Rows are points. Each table stands for the endless flat space through its points: a line for two points, a plane for three, and so on. The two share one point or none. Which?

First (2 x 4)
[[-0.07  0.20  1.85 -0.67]
 [ 0.81  0.46  1.15  0.07]]
Second (2 x 4)
[[0.49 0.91 0.81 1.19]
 [0.64 0.66 0.83 0.97]]
They share: no point

First (2 x 8)
[[-1.37 -1.96 -0.61 -1.34  0.67 -1.14  0.42  0.99]
 [-0.92 -0.26  0.14 -0.64  2.57  0.46 -1.83  0.79]]
Second (2 x 8)
[[-1.47 -1.14  0.19 -0.10  1.01 -1.26  0.04  1.91]
 [-1.05 -1.35 -0.56 -1.54  1.64 -0.12 -0.74  0.41]]
They share: [-1.19 -1.28 -0.31 -1.06  1.43 -0.50 -0.48  0.91]

First (2 x 11)
[[ 2.02  1.36  0.67  2.32 -0.48  0.39  1.80  0.22  0.87  1.66 -2.54]
 [ 2.23 -0.20  1.30  1.42  0.51 -0.18  1.50 -0.65 -0.18  0.82 -0.95]]
Second (2 x 11)
[[ 2.54  0.48  1.16  2.29 -0.15 -0.12  1.61 -0.12  0.21  1.34 -2.47]
 [ 3.44 -0.24  1.72  2.83 -0.15 -0.76  1.43 -0.22 -0.41  1.26 -3.39]]
They share: [ 2.09  0.84  0.88  2.02 -0.15  0.20  1.70 -0.07  0.52  1.38 -2.01]

First (2 x 14)
[[ 1.72 -0.29 -0.98  1.06 -2.88 -1.10 -1.43  2.05 -1.04 -0.60  0.52 -0.38
   1.71 -2.97]
 [ 1.84 -0.47 -0.78  1.31 -3.27 -1.27 -1.92  2.30 -1.55 -0.50  0.54 -0.03
   1.91 -3.43]]
Second (2 x 14)
[[ 2.20  0.07 -2.00  0.48 -2.44  0.18  0.49  1.77  0.10  0.16 -0.12 -0.82
   2.07 -1.47]
 [ 1.84  0.07 -1.69  0.52 -2.27 -0.29  0.02  1.66  0.04 -0.32  0.18 -0.95
   1.69 -1.76]]
They share: [ 1.48  0.07 -1.38  0.56 -2.10 -0.76 -0.45  1.55 -0.02 -0.80  0.48 -1.08
  1.31 -2.05]

First (2 x 20)
[[-1.81  1.21  0.47 -0.20  0.71 -1.27 -3.31 -0.24 -0.59 -1.09  1.37 -1.27
   2.51 -0.48  0.26 -1.27  1.00  1.40 -0.84 -3.24]
 [-0.66 -0.19  0.92 -2.20  1.21 -0.92 -0.86  0.66  1.31 -2.34 -0.68 -0.72
   1.56 -0.13  0.76 -1.62  2.15 -0.70  0.71 -0.89]]
Second (2 x 20)
[[-0.86 -0.13  1.13 -2.09  2.01 -0.78 -3.22  0.77  0.32 -0.86 -0.69 -0.01
   0.50 -0.76  0.63 -0.27 -0.22  0.17  0.78 -0.32]
 [-1.88  0.89 -0.13 -0.83 -0.03 -1.38 -1.00  0.41  0.14 -2.36  1.23 -1.51
   3.14  0.08  0.27 -1.95  2.90 -0.43 -0.06 -2.90]]
They share: no point

First (2 x 24)
[[-1.06  0.06 -2.44 -0.10  0.10  2.84  0.94  0.48  0.51  0.00  0.29 -1.80
  -1.23 -0.13  2.10  0.56 -0.77  0.09 -0.44  1.04  0.28 -1.63 -0.17  0.34]
 [-1.42  0.30 -2.23  0.21  0.31  2.33  0.63  0.68  0.06  0.03 -0.22 -1.79
  -0.72  0.07  1.80  0.86 -0.28  0.18 -0.11  0.60  0.52 -1.61 -0.10  0.37]]
Second (3 x 24)
[[-2.94  0.86 -2.70  1.06  0.50  1.80 -0.76 -0.44 -0.19 -1.64 -0.69 -2.54
  -1.09  1.33  2.08  2.82  1.47 -0.49 -0.62 -0.04  1.14 -0.57  0.55  1.16]
 [-1.11  0.19 -1.72 -0.09  0.69  1.97  1.33  2.04 -0.72  1.34 -0.27 -0.98
   0.26 -0.78  1.29 -0.12 -0.89  0.94  0.81  0.57  0.54 -2.28 -0.56 -0.08]
 [-1.60  0.16 -2.10 -0.16  0.84  2.10  1.26  1.88 -0.85  0.92  0.23 -0.94
  -0.15 -0.77  1.66  0.26 -0.73  0.85  0.56  0.78  0.70 -1.95 -0.51  0.20]]
They share: [-1.78  0.54 -2.02  0.52  0.52  1.82  0.32  0.88 -0.39  0.06 -0.73 -1.78
 -0.21  0.27  1.50  1.16  0.21  0.27  0.22  0.16  0.76 -1.59 -0.03  0.40]

First (3 x 24)
[[-2.35  0.31  0.96  1.82 -2.57 -2.36 -0.10  0.57  1.34 -1.43  1.97 -0.61
   1.21  2.20 -1.90  0.18 -1.34  1.18 -0.45 -0.55  2.10 -0.67 -1.15  1.42]
 [-1.58 -1.08 -0.12  2.67 -0.67 -2.35  1.00 -0.34  2.02 -0.31  1.05 -2.53
   1.47  1.52 -2.02  0.69 -0.57  1.92 -0.96 -1.75  2.72 -0.06  0.08  0.79]
 [-1.36 -0.59 -0.45  2.21 -1.13 -1.85  1.31 -0.57  1.52 -0.32  0.71 -2.14
   1.12  1.57 -1.75  0.75 -0.50  1.81 -1.05 -1.93  2.25  0.05 -0.10  0.55]]
Second (2 x 24)
[[-0.76  0.25 -0.65  1.53 -2.29 -1.73  0.32  0.06  0.87 -0.93  1.17 -1.03
   1.57  1.06 -0.98  0.54 -1.29  1.49 -0.85 -1.87  2.03  0.64 -1.22  0.65]
 [-2.64  1.09  0.79  2.01 -2.81 -0.49  1.96 -1.42  1.71 -0.45  1.25 -0.83
  -0.47  3.14 -2.70  0.74  0.51  2.13  0.27 -0.79  0.43 -1.36  0.02 -0.19]]
They share: no point

First (2 x 24)
[[-1.62  1.66 -2.32 -0.75  1.39 -0.88 -1.30  0.74  0.33  0.63 -0.29 -1.02
   0.39 -1.73 -2.46  2.48 -0.49  1.98  2.43 -1.39  0.78  1.03  0.50 -1.38]
 [-0.92  1.00 -3.28 -1.45  0.81 -1.86 -1.86  0.46  0.87  0.33 -0.75 -1.34
   0.65 -2.71 -3.46  3.22 -0.37  2.12  3.13 -2.25  0.22  1.23  0.86 -2.44]]
Second (3 x 24)
[[-2.23  1.71 -1.16 -1.26  2.44 -0.49 -0.04  0.76  0.76 -0.08 -0.88 -1.70
   0.56 -0.82 -1.22  1.41  0.07  2.91  1.62 -0.40  1.00  0.85  0.68 -0.43]
 [-1.09  1.74 -1.16  0.15 -0.26 -0.43 -2.11  1.12 -0.41  2.74  1.49  0.94
   1.37 -0.79 -0.95  2.73 -0.50  2.55  3.36  0.32 -0.17  1.21  1.07 -2.02]
 [-2.09  2.26 -2.52 -0.01  1.82 -0.31 -1.31  0.88 -0.25  0.70 -0.03 -0.90
  -0.31 -1.67 -2.79  2.37 -0.98  1.03  1.96 -1.76  1.51  0.89 -0.17 -0.74]]
They share: [-1.97  1.99 -1.84 -0.40  1.68 -0.39 -1.02  0.88  0.06  0.78 -0.06 -0.86
  0.26 -1.24 -1.96  2.11 -0.55  1.91  2.08 -0.96  1.06  0.93  0.32 -0.85]

First (2 x 24)
[[-0.91 -2.83 -1.12  0.54  1.24  2.82  0.84  1.27 -1.12 -0.53  0.52 -0.89
  -2.93 -1.20  0.83  0.08 -0.13 -0.74  1.88  0.13  1.97  0.40  0.69 -2.41]
 [-3.01 -0.97 -2.26  3.36 -0.14  0.06 -1.74  0.31  0.14 -3.59  2.74 -1.55
   0.07  0.78  1.37 -2.98  1.61  0.58  1.34  0.55  0.59 -2.24  1.65 -0.01]]
Second (3 x 24)
[[-2.70 -1.07 -2.66  2.05 -0.59  1.17 -0.86  1.70 -0.45 -1.50  1.36 -1.11
  -2.94  0.02  1.13 -3.13  1.43  1.55  3.47  1.01  0.94  0.88  1.64 -1.45]
 [-2.58 -1.20 -2.78  1.80 -0.71  0.76 -0.91  1.30 -0.91 -1.60  1.01 -1.00
  -2.75 -0.21  0.96 -2.99  1.52  1.10  2.99  1.46  1.35  0.90  1.79 -1.62]
 [-1.62 -2.67 -1.42  1.53  0.57  0.65 -0.02 -0.30 -1.53 -2.90  1.40 -0.71
  -0.70 -0.14  0.57 -0.45  0.27 -1.25  0.71  1.25  1.66 -1.00  0.76 -0.89]]
They share: no point

First (4 x 24)
[[ 2.31 -3.45  0.25 -0.51  2.81 -0.54  0.42  1.71 -0.78  1.43  4.91  2.02
   0.57 -1.47  0.92 -0.71 -1.75  0.45 -0.07 -1.39  1.95 -0.73 -0.27  0.07]
 [ 0.58 -2.42 -0.94  2.47  0.05 -1.00  2.69 -0.35  0.43 -0.30  2.51  2.54
   0.55  0.18  3.07 -1.91 -1.45 -0.49 -2.07 -0.28  1.04  0.34 -2.67 -1.18]
 [ 1.57 -2.75 -0.04  0.94  1.55 -1.03  1.58  1.00 -0.53  1.05  3.77  2.12
   0.70 -0.69  1.72 -1.43 -1.87  0.35 -0.66 -0.76  1.76 -0.05 -1.41 -0.22]
 [ 0.99  0.23  2.59  0.99 -0.51 -1.64  2.18  3.45 -2.76  3.55  1.39  1.10
   0.67 -1.11 -1.16 -2.55 -2.63  2.37  0.23  0.51  2.05  2.19 -0.11  0.73]]
Second (3 x 24)
[[ 1.30 -2.00  0.26  0.53  1.09  0.49  0.75  3.29 -0.75  1.39  3.08  2.35
   1.18 -1.97 -0.60 -0.46 -1.82  0.87 -0.87 -0.29  0.47  1.41 -1.51 -1.32]
 [ 2.13 -2.09  0.01  0.45  2.35  1.49 -0.55  4.65 -0.11  1.67  4.16  1.85
   2.00 -2.72 -1.87  0.92 -2.46  0.76 -0.23 -0.44 -0.24  1.33 -2.13 -1.65]
 [ 0.02 -1.61  0.82  0.79 -1.05 -1.20  2.85  0.99 -1.70  1.00  1.24  2.86
  -0.24 -0.62  1.43 -2.75 -0.87  0.94 -1.87 -0.03  1.63  1.41 -0.36 -0.64]]
They share: [ 0.78 -1.19  0.94  0.99 -0.29 -0.58  1.85  1.83 -1.04  1.34  1.88  1.88
  0.20 -0.92  0.41 -1.81 -1.53  0.64 -1.31 -0.11  1.11  1.09 -0.54 -0.60]

First (2 x 24)
[[ 0.85 -0.76 -1.09 -0.23 -0.45 -1.44 -0.33 -0.85  0.59 -0.20  1.22 -1.01
   1.07 -0.18 -1.36 -0.94  1.04 -2.64 -1.68 -1.63  1.74 -2.34 -0.35  0.95]
 [-1.65 -1.71  1.46  0.12 -0.15  0.11  0.67 -1.25  1.94  1.85  1.82 -3.41
   0.37  0.77 -2.41  0.71 -0.36 -0.99 -1.68  0.57  0.69 -1.54 -1.95  2.80]]
Second (3 x 24)
[[ 1.08 -0.83 -0.56  0.36 -0.64  0.08  0.36  0.69  1.00  0.55  2.60 -0.27
  -0.13 -0.30 -0.26 -0.92 -0.41 -0.50 -0.28 -0.27  0.68 -2.57 -2.03  1.87]
 [-1.57 -0.92 -0.45 -1.07 -0.31 -1.66 -0.23 -2.33  0.67  1.24  0.50 -3.57
   1.43  0.60 -3.14  0.40  1.70 -3.22 -2.64 -1.63  1.48 -1.96 -0.55  0.97]
 [ 0.23 -2.20  1.67  0.97  0.25 -0.94  0.09 -1.77  2.31 -0.48  1.10 -2.17
   1.35  0.40 -2.10 -0.36 -0.18 -2.46 -2.56  0.05  2.28 -1.04  0.21  2.77]]
They share: [-0.15 -1.14 -0.07 -0.09 -0.33 -0.82  0.07 -1.01  1.13  0.62  1.46 -1.97
  0.79  0.20 -1.78 -0.28  0.48 -1.98 -1.68 -0.75  1.32 -2.02 -0.99  1.69]

First (2 x 24)
[[-0.35 -1.58 -1.86  0.16 -0.79  1.03  0.53  2.10  1.30  1.04  0.38 -1.68
   2.29  0.36 -0.05 -0.65 -1.10 -1.05 -0.42  2.26 -1.71 -0.53 -1.54  0.06]
 [-1.91 -3.62 -1.18 -1.48  0.61  0.87  0.05  2.06  0.78  2.16  0.70 -1.04
   0.57 -1.44 -0.13 -2.69 -1.78 -0.69 -1.34  0.86 -0.99 -0.97 -2.14  0.98]]
Second (3 x 24)
[[ 0.87 -0.54 -2.10 -0.29 -2.54  0.38  1.02  1.36  2.36  2.14  0.36 -0.70
   2.21 -1.75  0.33 -0.70 -0.24  0.23 -0.35  2.16 -2.17 -0.26 -1.01 -1.67]
 [-1.00 -2.65 -1.31  0.57  0.46  1.87 -0.05  2.43  0.19  0.68 -0.28 -1.56
   1.60  0.31 -0.35 -1.86 -2.03 -1.94 -0.95  1.57 -2.39  0.12 -2.49  1.11]
 [-0.23 -2.27 -1.14  1.50  0.11  2.49 -0.18  2.34 -0.16  0.48 -1.21 -1.06
   1.53 -0.33 -0.41 -2.37 -2.23 -2.29 -1.10  1.34 -3.82  1.26 -2.97  0.76]]
They share: [-0.74 -2.09 -1.69 -0.25 -0.44  0.99  0.41  2.09  1.17  1.32  0.46 -1.52
  1.86 -0.09 -0.07 -1.16 -1.27 -0.96 -0.65  1.91 -1.53 -0.64 -1.69  0.29]

First (4 x 24)
[[ 1.81 -0.32  0.18  1.68  0.92  1.46 -0.58  1.10  0.66 -1.08 -1.46  1.14
  -0.76  1.08 -1.19  2.02 -2.42 -2.09  0.29  2.58 -0.09 -0.76 -1.07  1.92]
 [ 3.33 -0.36  0.10  2.31  0.94  0.98 -0.35  2.03  0.54  0.08 -1.93  0.14
  -0.52  1.49 -0.44  2.00 -4.07 -1.72  0.08  3.04  0.43  0.31 -2.10  1.56]
 [ 2.17 -0.32  0.97  2.77  1.37  2.00 -0.57  0.70  0.23 -1.39 -1.76  0.63
  -1.09  0.46 -0.82  2.74 -2.58 -2.82  0.69  3.58  1.26 -1.21 -0.74  2.55]
 [ 1.68 -0.40 -1.04  0.26  0.17  0.55 -0.64  1.82  1.18 -0.27 -1.16  1.64
  -0.10  2.00 -1.48  0.98 -2.63 -0.91 -0.28  1.24 -1.86  0.08 -1.70  0.99]]
Second (3 x 24)
[[ 0.95  0.07 -1.15  1.32  0.45  1.53 -1.24 -0.01  0.00 -0.07 -2.22  2.54
   0.03  1.09 -1.04  2.05 -0.79 -1.09  0.09  1.65  0.39 -1.40 -0.01  1.97]
 [ 2.07 -0.85  0.77  0.52  1.05  1.25  0.00  1.71  1.68 -1.23 -0.58  1.50
  -0.69  0.85 -1.84  1.13 -2.47 -2.21  0.53  2.41 -1.05 -0.60 -1.01  1.25]
 [ 0.67  0.22 -0.66  1.77  0.45  1.57 -1.62  0.16  0.28 -0.05 -2.29  2.26
   0.10  1.15 -0.87  2.28 -0.50 -1.51  0.42  1.41  0.40 -1.72 -0.24  1.61]]
They share: no point

First (3 x 24)
[[-3.11 -1.42 -1.28 -0.01 -0.70 -1.01  3.27 -0.74 -0.07  0.41 -1.34  0.50
  -1.80 -0.17  1.29  2.15 -1.31 -0.38  2.28  1.55 -1.44 -0.51  1.65  0.19]
 [-2.60 -1.17 -1.28  0.31 -0.27 -1.32  2.93 -1.19  0.00  0.76 -1.80  0.10
  -2.32 -0.10  1.15  1.76 -0.94 -0.52  1.84  1.08 -0.96 -0.84  1.69  0.23]
 [-2.84 -1.47 -1.16  0.50 -1.05 -0.77  2.83 -0.42 -0.36  0.63 -1.09  0.23
  -1.47 -0.19  0.78  1.99 -1.41 -0.37  2.00  1.71 -1.21 -0.91  1.42 -0.22]]
Second (5 x 24)
[[-2.60 -0.10 -1.91  2.25 -0.62 -0.22  0.74  0.41 -0.63  0.92 -0.11 -0.81
  -2.37 -0.39 -0.01  0.11 -1.91  1.03  1.69  0.38 -1.01 -2.31  1.09 -0.87]
 [-4.11 -2.26 -0.90  2.44 -2.02  1.56  1.16  0.00 -0.74 -1.55 -1.54 -2.95
  -3.26 -0.48  0.01 -0.87 -0.84 -1.88  1.88  2.83 -1.81 -2.35  1.94 -0.90]
 [-4.37 -2.44 -0.78  1.80 -3.33  0.37  1.25 -0.99 -2.22 -0.48 -1.44 -3.12
  -3.21 -0.67  0.77 -0.62 -0.72 -1.20  2.17  2.69 -1.64 -1.65  2.80 -1.17]
 [-0.97 -2.89 -1.63  0.22 -2.29 -2.58  4.05 -2.84 -1.41  2.39 -3.01  0.48
  -0.57 -0.37  1.81  3.00 -0.45 -1.19  0.35  1.17  0.12  0.60  1.90  0.62]
 [-1.95  0.86 -1.47  1.41 -0.47 -1.92  0.70  0.16 -1.29  2.92  0.65  0.23
  -1.72 -0.18 -0.08  1.25 -2.16  2.40  1.89 -0.29 -0.27 -2.22  1.05 -1.38]]
They share: [-2.06 -1.27 -1.04  1.33 -0.97 -0.84  2.05 -0.55 -0.58  1.20 -1.30 -0.44
 -1.66 -0.14  0.13  1.44 -1.14 -0.50  1.28  1.40 -0.50 -1.64  1.23 -0.59]

First (3 x 24)
[[ 1.54 -0.93  1.26  3.83  2.50 -3.47 -1.14  0.66  2.04 -1.46  1.75 -0.15
   2.35 -2.68  4.00  0.06 -2.79  3.88  2.69 -1.42 -0.49 -0.29  2.04  1.21]
 [ 1.17  0.77  0.61  3.15  2.37 -2.42 -1.20  1.91  1.30 -1.15  1.54  1.51
   1.93 -2.39  3.34  1.06 -3.01  3.31  2.72 -2.94 -1.56 -1.08  2.28  3.07]
 [ 0.32  0.19  0.08 -0.11  0.68 -0.47  1.62  1.06  1.40 -0.90 -1.01  2.75
  -1.19 -0.78 -0.38  3.44 -0.65 -0.14  1.49 -2.36 -1.07 -1.45  1.62  2.23]]
Second (3 x 24)
[[ 1.08 -0.33  0.91  1.38  1.79 -2.10 -0.24  0.90  2.17 -0.67  0.19  1.71
   0.76 -1.59  1.33  1.61 -1.71  1.35  1.86 -1.49 -1.08 -0.42  1.91  1.84]
 [ 0.15 -0.35  1.78  1.86  1.84 -1.12 -2.28  1.72  2.41  0.74 -1.52  2.00
   2.44 -2.89  1.18  2.64 -1.13  2.06  0.97 -1.57 -1.44 -1.50  3.13  1.84]
 [ 0.99 -0.43 -0.02  2.50  1.24 -2.08  1.72  0.52  0.89 -2.50  1.24  0.52
  -0.28 -1.53  2.66  1.64 -1.93  2.50  2.77 -2.53 -0.16 -1.26  1.29  1.52]]
They share: [ 0.93 -0.37  0.67  1.86  1.59 -1.97  0.24  0.86  1.72 -1.18  0.37  1.30
  0.58 -1.73  1.81  1.75 -1.72  1.87  2.09 -1.89 -0.78 -0.87  1.83  1.72]

First (2 x 24)
[[-1.29  2.08 -0.01 -1.06  2.30  0.68 -0.72  1.61  1.61  1.54 -0.70  0.35
  -0.13  1.29 -1.20 -0.72 -1.54 -2.13 -1.35  0.03  1.37 -1.59  2.10  0.19]
 [-0.57  2.16  0.71 -1.90  0.46  0.88 -2.80 -0.15 -0.51  2.50 -0.94  1.31
   0.03  3.21 -1.84 -1.76 -2.82 -0.33 -1.99  0.63  1.37 -3.47  1.70  0.95]]
Second (6 x 24)
[[-2.93  0.67 -1.51  1.04  1.12  0.99 -0.04  0.97 -0.65 -1.67  0.32  3.56
   1.61  0.93  0.66  1.32 -0.48 -1.18 -1.32  1.29 -0.57 -1.79  1.08  2.43]
 [-2.63  1.48 -1.78  1.81  0.73  1.56 -0.46  3.02  1.86  0.30 -1.72  1.24
   1.86  2.47  0.49  0.08 -0.45  0.05 -0.57  1.20 -0.39 -1.17  1.72  0.97]
 [-0.39  3.17  1.11 -1.99  2.29  0.89  0.15  1.79  2.44  3.66 -2.27 -1.57
   0.24  3.08 -1.39 -3.32 -1.18 -2.81  0.14 -0.33  2.79 -2.33  4.64 -1.09]
 [ 1.27  2.53 -0.38 -1.74  3.08 -0.77 -0.53  2.72  1.65  0.68 -0.22  1.85
  -0.25 -0.40 -1.52 -1.88 -2.71 -1.92 -1.20  1.16  1.33 -1.74  3.15  1.35]
 [-0.27  4.83  0.67 -2.29  2.39  1.99 -0.87  2.87  1.50  3.54 -4.99 -1.79
   0.18  1.82 -2.49 -3.64 -1.14 -3.07 -0.64 -0.53  0.95 -1.79  4.86  0.87]
 [ 0.38  3.51 -0.49 -1.11  2.16  0.66 -1.36  4.20  3.22  3.00 -3.03 -1.10
  -0.01  1.86 -2.03 -2.79 -2.35 -0.91 -0.89  0.43  1.19 -1.28  3.38  0.05]]
They share: no point

First (5 x 24)
[[ 1.65 -0.95 -1.11 -0.77 -1.06  0.32  0.20  0.44 -4.38  0.78  0.77  3.70
   1.36 -2.49 -1.37 -2.17  0.02  0.35 -1.30  0.54 -3.24 -0.90  1.75  2.11]
 [ 0.77 -0.66 -0.28  3.93  1.72 -1.93  1.30 -0.28  0.86 -0.74 -3.08 -0.42
   1.01 -0.13 -1.70  2.21  4.32 -1.44  1.48 -1.21  1.07  0.82  1.75  0.04]
 [ 2.01 -1.35 -3.55  0.95 -1.03 -4.12  0.02 -1.50 -0.15 -1.38 -1.38  1.11
   1.68  1.55  0.63  2.47  1.67 -1.03 -1.40  1.93 -0.76  0.13  0.00  0.90]
 [ 1.77 -1.18 -1.98 -1.59 -1.62 -0.29 -0.06  0.08 -4.66  0.54  1.34  3.98
   1.41 -2.07 -0.58 -2.07 -0.76  0.54 -2.02  1.25 -3.75 -1.06  1.23  2.40]
 [ 2.19 -1.44 -3.40 -1.21 -1.54 -1.99 -0.76 -1.38 -1.80 -0.12  0.00  1.74
   2.07  0.53  0.18 -0.23 -0.04 -0.64 -2.78  1.57 -3.31  0.76  0.75  2.64]]
Second (4 x 24)
[[ 2.46 -1.57 -0.88  1.56 -0.24 -2.69 -1.09 -2.26 -1.49  0.78 -0.42  1.63
   1.18  1.33 -2.12  0.93  2.14 -0.91 -1.18 -0.06 -1.52 -1.48  0.17  3.08]
 [ 4.20  0.12 -3.18  1.45  1.01 -0.62  0.26  0.29 -0.22 -1.32 -0.84  0.09
   1.01  1.32 -0.56  2.66  2.32 -0.58 -1.67  0.76 -2.34 -1.04  3.88  1.97]
 [ 3.68 -0.98 -1.10  2.19  0.39 -2.36 -0.80 -2.33 -1.12  0.12 -0.44  0.89
   0.43  2.10 -2.32  1.88  2.60 -1.12 -1.77  0.12 -1.86 -2.60  1.22  3.83]
 [ 0.45 -2.46 -0.42  0.66 -1.43 -3.33 -1.28 -2.38 -2.13  1.63 -0.61  2.77
   2.17 -0.01 -1.87 -0.75  1.42 -0.83 -0.43 -0.13 -0.94  0.27 -1.63  2.02]]
They share: [ 1.88 -1.05 -2.07  0.78 -0.58 -1.84  0.05 -0.71 -1.17 -0.25 -1.15  1.46
  1.72 -0.01 -0.80  0.53  1.64 -0.87 -1.08  0.73 -1.57  0.39  1.19  1.44]
